Rows are points. The points of each table are mixes of a few directions, plus a little noise. How many directions does each table use, and how many do they share? Where both have some left over, give the other angles between the two spaces (their principal angles), to ten degrees, smallest first.
In the rows, 128 means zero.

First, 5 rows:
[[126  43 190]
 [127 131 126]
 [128 115 138]
 [129 177  92]
 [129 174  95]]
Second:
[[134 169 212]
 [126 112  93]
 [130 145 163]
 [124  94  57]
 [128 121 114]]
Directions: first 1, second 1, shared 0; angles 80

First, 7 rows:
[[ 91  74 158  47 157 175]
 [183 112 101 181 122 111]
 [146 131 129 143 135 105]
 [127 170 158 139 157 149]
 [ 61 159 121  90  86 112]
 [109 189 114 161  95 144]
 [179  61 115 135 143  99]]
Second, 9 rows:
[[ 76  83 138 199 144 115]
 [203 191 113  27 105 147]
 [157 153 122  88 119 135]
 [ 85  91 136 187 141 117]
 [138 137 126 114 124 131]
 [ 76  83 139 199 144 115]
 [155 151 123  92 120 135]
 [ 95  99 135 174 139 120]
 [169 163 120  73 115 138]]
Directions: first 4, second 1, shared 0; angles 80

First (8 x 11):
[[117 130 112 115 144 134 112 116 137 104 148]
 [ 78  76 133 153 166 173  96 146 117 106 153]
 [127 100 168 174 112 139 137 155 101 156 100]
 [158 160 134 120 103 101 139 113 131 132 115]
 [152 103 156 159  89 120 197 184 103 222  65]
 [ 95 101  89 106 165 152 130 145 143 129 151]
 [178 171 157 136  80  87 146 111 119 144  94]
 [121 182  73  62 163 116  69  55 171  30 198]]
Second, 8 rows:
[[ 59 167  81  73 205  56 140 128 179  95 196]
 [ 43 127 114 122 189 124 136 131 147 123 181]
 [117  98  78 104 133 234 116 102 132 134 149]
 [186 112 162 152  97  84 124 167 109 129  75]
 [137 134 147 147 100 144 151 121 112 165 108]
 [186 141 177 165  72 130  98 100  97 110  92]
 [148 148 105 105 104 156 145  99 134 150 126]
 [148  96 159 157 126  95 115 174 112 118  97]]
Directions: first 3, second 5, shared 3

First (9 x 14):
[[119 203 119 147 204 201 197 128 129 140 180 136 129 106]
 [140  89 122 203 124 153 157 164  72 122  73 126 199 129]
 [119 178 116 152 190 188 185 137 119 134 160 133 146 113]
 [125  99 126 115 106 100 100 130 129 121 111 124 133 138]
 [ 91 107  93 100 158 118 112 151 122 108 127 117 181 144]
 [175 103 172 159  50 100 110 108 127 143  92 135  79 123]
 [120 155 138  58 119  96  93  93 180 133 171 130  58 130]
 [ 86  66  95  57 115  60  53 143 138  99 109 110 167 162]
 [174 153 173 161  87 137 145  98 137 153 130 142  59 108]]
Second, 10 rows:
[[ 39 170  51  63 152  91  57  46 152  33 100 201 205 144]
 [144 105 132 127 146 157 135 163 112 160  68 136  93 117]
 [174 134 170 168 113 137 184 143 135 162 198  71 108 122]
 [152 106 160 156  99 125 132 159 111 152 155 106 115 133]
 [136 159 133 153 154 158 177 130 129 137 170 111 137 119]
 [ 91 101 125 138  88  97  55 146  87  98 138 167 169 154]
 [123  94 114 102 140 140  97 153 112 142  31 162  98 123]
 [115 166 129 166 145 150 159 130 114 117 205 124 171 130]
 [175  89 150  92  91  89 124 113 170 157  81  87  58 123]
 [131 158 116 114 154 136 159  97 157 123 133 115 126 118]]
Directions: first 3, second 4, shared 1; angles 50, 50

First (11 x 24):
[[120 101 211 143 146 197 118 184 165  84  48 175 170  68 150 180  81 136
  169 167 101 200  77 103]
 [124 143  61 125 102  98 141  90  99 162 173 112  82 164 118 102 159 127
  105 100 150  85 167 146]
 [124 119 153 134 130 153 127 145 140 115 101 146 138 107 136 146 113 132
  143 140 121 151 113 121]
 [153 148 107 107 148  62 121 103 114 142 187  73 140 168 106  82 152 117
   98 115 131  81 144 136]
 [137 148  72 114 120  74 133  89 102 158 188  89 104 172 110  87 160 120
   97 103 145  75 162 145]
 [121 106 197 140 143 183 121 173 160  91  62 167 162  79 146 170  90 134
  162 159 107 187  85 108]
 [144 154  61 109 124  54 132  79  95 163 208  73 105 185 104  74 169 119
   87  97 147  60 170 149]
 [107 109 152 146 114 187 133 152 142 114  74 177 121  91 148 170 105 137
  155 141 125 171 112 119]
 [146 144 108 113 142  76 124 107 116 141 175  85 133 161 111  92 148 120
  105 117 131  91 143 136]
 [117 130  93 133 105 133 138 114 114 145 134 137  96 136 129 130 139 131
  123 114 141 117 147 136]
 [116 103 194 143 136 193 122 175 160  92  56 175 156  76 148 177  89 136
  165 158 108 191  88 108]]
Second (11 x 24):
[[151 165 190 128 173 128 182 103 131 197  78 154 132 128 117 148  81  95
  112 108 147 229 136 122]
 [107 107 101 135 105 134  94 153 125  70 134 126 144 119 137 125 136 160
  156 143 115  84 109 127]
 [128 129 146 130 130 120 128 128 125 128 118 135 126 124 132 137 124 130
  124 144 129 143 145 127]
 [127 129  81 122 123 150 127 131 134 124 148 114 139 137 120 108 131 127
  144  84 123  94  78 130]
 [123 110  63 118 102 136 105 132 131 109 184  95 116 141 125  99 169 131
  128 107 118  47 107 135]
 [123 102  75 118  95 121  97 130 127 106 192  93  99 140 130 103 185 131
  113 135 119  42 141 136]
 [136 106 167 125 110  73 110 112 114 140 165 113  63 130 141 139 186 117
   64 213 134 109 249 135]
 [172 171 135 104 169 134 197  75 140 249 144 114  98 157  98 111 123  55
   77  53 151 179 125 132]
 [139 136 193 133 144 101 143 116 122 155 100 147 111 121 133 154 119 117
  101 172 139 186 190 125]
 [116 141 138 141 142 154 137 146 131 106  74 156 177 114 128 142  74 147
  175 107 125 170  73 120]
 [ 87 112 117 154 113 157  89 182 126  23  71 161 200  98 145 145  79 197
  215 142 108 123  57 118]]
Directions: first 2, second 3, shared 0; angles 30, 90

First (9 x 32):
[[116 115 126  93  72 161 157  82  77  81 164 100 144 105 155 109 118  10
  136 132  81 114 122  95 147 124  99 140  89  73  94 159]
 [156 126 140 159 188  79  90 163 185 163  91 159 104 137 106 123 109 240
  125 131 186 128 132 170 133 141 161 122 189 181 148  90]
 [168  81 157 102 115  98 115  77 120  74 141 124 114  78 154  50  42  60
  145 149 137  83 120 137 204 150 126 150 174 100  74 123]
 [111 158 113 155 156 132 124 173 151 175 108 140 129 163 103 177 178 209
  116 115 141 157 134 136  80 118 140 112 118 164 170 119]
 [117 145 119 140 138 134 129 150 136 151 120 132 131 146 116 155 157 163
  121 121 130 144 131 129 102 121 132 120 118 143 149 126]
 [123 108 131  91  74 154 153  77  79  75 163 102 141  99 158  97 104   7
  138 135  86 108 121  99 158 128 101 142 100  73  88 156]
 [ 86 155 103 119  91 180 163 130  91 132 148 107 153 149 130 174 189  83
  121 115  81 152 129  93  83 107 105 120  58 104 143 158]
 [159 110 146 137 159  88 100 131 159 130 111 145 109 116 124  97  86 172
  132 137 166 112 128 156 158 144 147 132 181 150 121 104]
 [116 153 116 154 158 126 121 170 154 171 107 142 127 159 105 169 169 208
  117 118 145 153 134 139  88 120 142 114 125 164 166 117]]
Second:
[[133 110 158 131 118 146  87 119 146 101 120  99 120  85 120 108 104 101
  124 106  93 101 127 100 141  98 141 157 128 113 111 181]
 [ 96 160  86 147  31 192 118 101  87 127  61 136 160 138 146 153 191 150
   93 140 152 164 127  58 138  85 187  93 176 141 105 136]
 [152 179 131 144 135 127  96  72 124  94  77 134 116 149 131 147  97 157
  156 169 173 122 109 123 162  93 172 129 182 134 122  80]
 [128  72 136 118 163  87 145 156 138 152 188 126 136 106 122  95 103 101
  123 116 100 128 136 156 129 181  86 145  90 139 149 149]
 [121 206 110 123 101 178 153 132 119 121  80 143 107 184 134 185 195 168
  137 129 164 129 130 124  79  82 144  86 139  96 108  81]
 [ 97  87  84 139 105 114 154 150 100 182 151 146 176 130 134 121 159 138
   90 135 130 181 136 118 133 181 122 111 121 178 159 140]
 [114  90 130 102 113 137 164 166 126 140 170 123 130 110 133 105 151  86
  114  94  93 119 143 134  99 154  85 124  84 100 114 162]
 [160 145 179 144 179 116  63 104 172  89 105 101  95 105 105 128  67 137
  159 125 115  89 114 130 146  83 152 171 140 123 130 140]
 [121  84 133 161 170  91  90 150 153 166 148 118 152 101 101 119 103 154
  110 119 102 152 127 127 142 152 133 159 114 190 181 169]
 [141 151 124  74  56 168 178  83  82  66 120 136 107 137 175 106 136  52
  147 143 150  90 128 124 141 116 113  97 151  43  43  89]
 [145 121 136 125 235  55 161 172 161 170 187 146 111 163 105 139 104 162
  156 132 136 132 131 212  95 186  73 136  82 150 185  82]]
Directions: first 2, second 5, shared 1; angles 40

First, 11 rows:
[[119  97 142 128 102 148  99  91  93 142 134 129 142 153 137 132 116 134
  128 141 116 160  88 123 146 152 122 129 111 102 129 148]
 [104 115 122 131 120 140 123  72 123 113 146 125 133 145 152 120 146 106
  115 130  96 132 110 142 140 125 138 129 100 121 117 107]
 [141 130 138 137 106 140 110 131 134 119 126 140 110 114 105 144 116 131
  133 137 125 176 117 127 126 146 106 129 140 119 120 142]
 [125 151 131 152 143 136 129 109 146 109 137 137 122 126 119 133 129 100
  118 128 123 133 136 132 135 129 120 148 134 146 127 103]
 [107 123 120 133 118 138 128  88 136  96 144 127 117 125 143 123 142 107
  118 129 102 139 120 144 131 116 133 120 112 123 118 104]
 [159 102 107  75  96 101 130 146 118 212 103 122 152 165 140 116 187 166
  136 119  95 109 111 133 111 167 138 130  90 113  79 189]
 [131 129 132 129 135 127 126 125 120 146 126 128 141 143 129 127 128 128
  126 128 130 119 125 123 134 137 129 139 125 132 130 133]
 [133 126 138 136 123 137 112 113 117 144 129 134 138 145 122 134 122 125
  126 135 124 143 113 122 140 151 118 144 126 125 126 139]
 [141 155 110 110 163  87 181 249 165  89 106 115  92  52 113 120 106 161
  151 107 192  76 204 123  81  57 144  79 182 149 162 114]
 [119 140 131 149 138 141 120  75 133 129 142 136 140 155 133 129 144  93
  110 130 103 131 117 134 147 145 124 161 112 142 116 107]
 [129 138 137 130 164 112 150 210 121 109 115 117 120  87 117 127  72 156
  147 122 202  93 168 105 115  84 136 100 177 137 185 123]]
Second:
[[106 105 139 107 110 140 136 124 102  85 124 124 123  83 150 115  93 152
  135 153 145 155 127 135 117  81 149  92 176 104 135 119]
 [107  97 126 130  70 153  91  74  92  98 145 125 129 132 135 139 119 123
  141 157  90 203  81 129 149 157 102  88 104  80 110 139]
 [100 125 137 129 129 147 133  65 115 100 138 132 142 124 157 113 127 109
  111 149 111 141 119 144 138 105 148 138 148 128 115  94]
 [129 128 132 127 160 118 140 145 125 157 123 122 142 146 136 119 126 134
  122 112 151  77 139 120 129 118 147 147 124 145 151 128]
 [167 137 110 127 117 109 119 171 167 171 121 133 105 148  95 145 168 133
  133  97 111 121 129 126 113 172 103 140  80 135 111 166]
 [157  99 117 111 103 108 109 202 124 175 117 116 112 143 104 144 130 171
  154 100 143 119 115 108 115 161 108  98  80 103 147 193]
 [151 180 122 160 166 113 136 160 162 134 126 135 128 133  92 143 133 100
  129 116 140 106 161 115 134 151 101 155 133 166 133 114]
 [112 134 139 135 168 129 142 113 113 134 130 123 154 142 148 114 114 119
  115 128 150  84 139 123 140 105 152 149 144 147 152 103]
 [118 121 133 131 123 133 121 136 103 109 129 121 134 116 128 131  96 136
  142 142 146 143 125 116 137 123 120 101 143 112 147 128]
 [134 155 124 124 135 131 152  89 179 115 127 148 112 113 134 116 175 102
   98 125  93 131 144 163 108 108 148 172 147 160  79  96]]
Directions: first 5, second 5, shared 3; angles 30, 50

First:
[[129 117 125 126 105 141 144 134 135 131 142 109 122  99 141 137 134 150
  157 144 134 127 145 104 130 117 112 117 130 148 137 117]
 [138 138 133 127 143 114 116 114 133 118 128 147 143 157 108 118 123 104
  102 109 121 133 115 162 127 145 141 146 118 116 123 138]
 [115 107 117 119 123 137 135 136 137 145 132 113 128  88 157 140 134 164
  163 150 137 115 121  87 125 105 135 122 132 138 131 107]
 [143 127 130 117 137 114 120 106 153 119 146 145 157 139 114 123 125 120
  121 117 122 133 109 158 124 142 148 155 108 127 126 126]
 [100  77 100 162 196 122 115 156 116 154  24  81 107 218 159  56 128  97
   91 119 190 112 142 106  93 156  98 140 154  77  64 202]
 [149 153 142 136 134 115 118 112 125 105 131 150 135 178  90 113 120  82
   85  98 115 146 134 187 131 161 123 142 116 117 126 151]
 [133 164 144 123  98 134 132 126 109 117 158 149 118  97 110 159 126 130
  130 129  97 136 132 137 149 114 131 107 129 143 157 103]
 [110 138 128 117 118 135 127 136 112 140 139 138 120  76 142 160 130 158
  151 145 113 116 111  95 138  93 149 109 138 135 147  92]
 [135 129 131 125  99 140 144 130 132 124 152 118 122  99 131 144 133 144
  151 140 124 132 145 116 135 119 114 115 126 150 143 114]]
Second, 10 rows:
[[122 129 149 132 130 107 132 129 132 116 134 118 132 136 129 138 139 123
  128 128 136 139 129 127 132 130 145 123 134 127 127 120]
 [135 128 109 125 127 148 124 128 125 140 122 137 125 121 126 119 117 133
  128 127 121 118 128 130 124 126 112 133 123 129 128 136]
 [164 129   7 105 122 249 104 120 105 201  93 185 105  87 117  72  63 162
  133 126  83  60 127 137 102 118  29 159  99 136 127 177]
 [136 128 103 123 127 154 123 126 123 144 121 141 123 120 126 117 115 134
  128 128 118 114 128 129 122 126 107 135 122 129 128 138]
 [143 128  79 119 126 176 119 125 118 157 113 151 118 112 123 106 102 141
  130 127 111 101 127 132 118 125  89 139 117 131 127 147]
 [112 127 179 137 130  77 138 131 137  97 143 104 137 144 133 151 155 114
  126 130 148 156 129 125 139 132 169 116 139 124 128 107]
 [107 128 199 141 133  58 141 133 142  86 149  94 143 150 134 159 165 109
  126 129 155 167 128 124 143 134 186 110 145 123 129 100]
 [115 129 172 137 132  84 137 131 136 101 140 108 137 142 132 147 152 116
  127 128 145 153 129 125 137 131 164 117 138 123 129 111]
 [135 128 105 124 127 153 124 126 124 142 121 139 122 120 126 117 116 135
  130 126 119 115 128 129 124 126 108 133 122 129 127 139]
 [113 128 180 137 131  76 138 131 138  96 143 103 138 145 133 151 156 113
  126 129 147 157 129 123 139 132 171 115 141 124 129 108]]
Directions: first 4, second 1, shared 0; angles 80

First, 11 rows:
[[123 111 129 120 112 125 132 149 123 120  94 147  98 124 139 119 127 134
  137 144 137 142 164 134 111 125 142 117 126 106 130 145]
 [140 163 127 145 163 130 126  80 154 150 206  77 204 135  94 149 132 119
  111  93 112  90  38 117 168 140  99 161 134 184 129  91]
 [121 136 108 122 125 152 109 135  77 105 111 160  91 133 169 127 115 113
  108 134 109 165 169 121 126 116 108  87 114 100 108 135]
 [141  88 141 105 130 121 166 140 155 131  79 153 103 116 122 106 120 145
  137 141 148 122 145 154  92 136 159 122 118 110 154 160]
 [105 139 125 145  87 118  92 156 103 120 124 122 109 132 141 136 145 127
  152 143 133 149 171 111 133 112 133 133 146 111 109 120]
 [183  71 169  91 192 107 232  89 249 172 120 116 184 107  53 101 115 161
  125 107 159  45  26 181  96 174 169 169 111 172 202 154]
 [126 173 124 157 143 126 101  95 136 146 210  71 197 140 103 155 142 117
  121  98 113 101  58 104 174 133  99 164 147 176 114  82]
 [125 139 108 120 136 156 116 127  80 107 117 161  98 133 169 126 110 110
   99 130 104 163 158 122 128 117 101  83 112 105 109 132]
 [124 119 130 126 116 127 128 142 124 123 108 140 109 126 135 124 129 131
  135 137 134 138 151 129 117 125 138 122 128 115 129 138]
 [110 145 121 143 104 126  95 143  98 118 133 124 116 135 143 137 136 122
  137 136 123 148 156 111 140 112 122 128 139 118 108 119]
 [113 125 126 135 100 122 111 153 111 119 107 136 101 128 143 126 136 131
  143 144 135 147 170 122 121 116 138 124 136 108 118 134]]
Second, 8 rows:
[[156 124 138 103 124 146 149 133 134 133  97 143 158 135 149 122 120 158
  115 140 103 134 112 130 125 132 143  90 119 119 134 129]
 [107 145 138 169  84 100  94 145 148 145 157  91 166 133 101 144 164 141
  168 141 145 106 125 104 142 122 148 178 168 141 122 100]
 [107 164  89 166 144 150  82  98  89 117 197 136 139 139 131 147 127  82
  101 115 111 121 125  97 149 118  78 139 136 134 104  99]
 [129  87 148 145 154 110 200 126 173 160  65 188 144  93 112 114 122 188
  111 159 158  60 122 151  43 163 159 106 134 128 165 154]
 [126 168 134 126 136 129 117 126  93 130 136  86 146 131 154 151 125 145
  109 106  99 157  99 118 161 127 101  94 123 158  97 107]
 [121 106  99 122 105 151  99 140 108  97 124 178  74 140 140 109 124  80
  140 149 134 150 198 123 119 105 132 138 123  73 131 146]
 [102 120 123 115 136 104 108 134 108 101 144  87  35 121 113 123 126  73
  156  93 160 172 166 148 150 114 111 168 112 131 117 153]
 [175 109 154  80 142 134 175 122 171 141 103 114 163 132 123 115 116 157
  124 120 114 124  77 152 135 142 152 113 109 139 154 138]]
Directions: first 3, second 6, shared 3

First, 8 rows:
[[138 142 107 112 121 154 133 142 124 121 125 150 145 146 117 118 149 132
  143 123 148 123 118 138 138 145 130 121 129 129 110 147]
 [135 110 141  69 141 124 230 141 197  90 181 138  57  58  94 188 205 122
   74 157  51 249 137 160 105 141 132  80 174 119  76  52]
 [130 136 118 135 123 137 108 130 112 133 116 133 149 149 132 112 119 131
  145 120 150 101 122 124 136 131 128 136 119 129 132 150]
 [118 127 137 167 127 112  77 112  98 151 106 108 149 149 152 107  77 128
  143 117 150  74 131 106 132 111 125 155 106 133 165 151]
 [134 139 113 126 122 146 117 134 116 128 118 141 150 150 126 113 130 131
  145 121 152 107 120 130 138 137 128 131 122 129 124 151]
 [125 107 151  98 143 107 196 128 180 107 169 120  66  66 113 178 167 121
   80 153  60 216 143 144 105 125 130  99 160 122 105  62]
 [119 131 131 166 124 119  73 115  94 150 101 113 157 156 151 102  79 130
  150 115 159  67 127 107 136 114 126 156 105 133 163 159]
 [125 132 127 152 125 125  91 121 104 143 109 120 150 150 142 109  97 130
  145 118 151  85 127 115 135 121 126 146 111 132 149 152]]
Second (8 x 32):
[[153 170 117  99  95 180 114 134 121 109 133 142 158 168 106  87 179 123
  158 109 154 124 125 161 130 130 154 104 114 101 112 151]
 [136 159 107 118 142 138 133 156  97 151 123 147 151 155 130  92 142 124
  179 123 151 114  89 130 186 158 136  97  79 149 138 142]
 [ 89 124  76  31 139  89 169  82 116 146 156  93 131 110  87 138 132 125
   64 184  59 153 144  69  89  59  61 167 172 122 146 110]
 [108 148 122 105 120 121  94  63 128 139  93  84 141 125 137 132  96 134
  107  88 151  93 149  82  80  91  84 150 146 125 138 140]
 [138 122 173 141 115 128 133 126 153 107 154 114  98 111 128 133 151 117
  115 131  99 167 149 160 112 113 163 109 126 102 128  94]
 [121  86  98 143 163 113 171 165 146 130 113 172 113  99 135 186 106 148
  115 140 137 134 103 117 149 186  97 146 162 175  95 130]
 [141 102 133 179 123 141 112 173 118 120 132 164 139 150 133 124 120 130
  148 145 143 112 119 156 153 153 158 145 122 129 124 150]
 [137 114 199 205 128 112  96 125 145 122 121 106  96 109 167 138 101 121
  137 103 131 130 142 149 126 134 171 112 102 122 146 103]]
Directions: first 2, second 6, shared 2

First:
[[121 166 180 119 116 111 125 193 132 139 126  84 131 137 166 147 141 169
  141 135 161 139 130 134  98 173 118 143 165 161 142 150]
 [113 127 143 152 116 173 161  78 126 150  86  82 113 134 174 103 121 160
  108  73 128  97 200 172 105 148 136 161 216  70 146 149]
 [148  99  94 119  86 134 146  85 116 145 136 141 117 119 105 104 131 149
  119 126 131 131 116 163 132 148 111 115  96 142  99 141]
 [132 127 105 127 134 134 130 158 150 100 153 150 133 133 120 124 118  83
  131 132 129 118 133  98 142 110 127 116 110 130 133 129]
 [125 109 144 116 163 111 115 133 127 130 122 139 143 130 121 137 132 117
  115 150 125 148  82 117 127 129 131 129 127 112 121 120]
 [138  82 103 105 128 134 150 126 140 115 140 168 130 139 119 119 141  86
  105 136 128 141 105 129 144 137  94 131 153 128 103 135]
 [146  99  80 114 101 144 152 137 149 108 160 161 125 133 111 104 123  89
  118 128 137 120 128 125 144 134 104 112 109 139 110 146]
 [129 146 126 131 110 138 137 162 144 119 142 114 126 133 143 122 121 127
  135 119 145 114 154 124 120 140 125 126 132 138 139 146]
 [126 135  99 129 113 132 140 128 129 100 141 168 109 135 126 148 152  82
  148 116 106 127 168 111 166  89  95 139 165 176 125 103]
 [102 190 205 169 214  69  26  80  69 175  75  72 153  87  95 171 100 218
  161 165  91 146  64 107 103  73 240 107   7  84 162  61]]
Second (9 x 32):
[[ 53 137 156 173 152  98  55 103 112 158 132  98 145 116 111 167 134 144
  155 151  67 151 165 134 138 100 152 140 121 152 140  67]
 [118 143 159 113 111 107 125 172 133 141 143 104 127 128 142 141 145 157
  135 141 145 141 127 143 114 173 107 137 146 171 124 138]
 [139 158 170 109 215  97 117  58 110 150 108 129 100  65  82 126 116 170
  116 121  90  87  87 129 139 113 198 116  45  60 131  68]
 [117 122 126 101 112 122 152 140 157 134 175 132 103 105 114 115 143 127
  119 121 120 103 160 157 143 179 100 132 131 158 109 122]
 [169  86  81 108  77 172 179 180 165 101 149 139 144 162 150  79 106  91
   97 122 191 123 114 127 106 170  95 113 139 111 116 212]
 [140 122 119 133 124 139 130 134 126 121 117 129 139 142 137 123 119 121
  125 129 143 135 115 118 119 119 130 123 130 114 132 146]
 [199 116  92 117  90 169 176 165 122  89  90 151 143 180 173 107 116 101
  117 116 202 145  84  98 103 113 105 119 162 107 133 207]
 [119 159 141 143 155 111 109  78  91 129  96 143 109 116 121 165 149 134
  154 118  86 133 143 116 154  67 141 142 143 142 138  72]
 [ 98 108 108 152 117 137 109 122 135 128 142 127 141 137 122 128 123 106
  133 133 107 135 159 129 136 115 124 129 134 136 129 120]]
Directions: first 6, second 5, shared 3; angles 70, 80
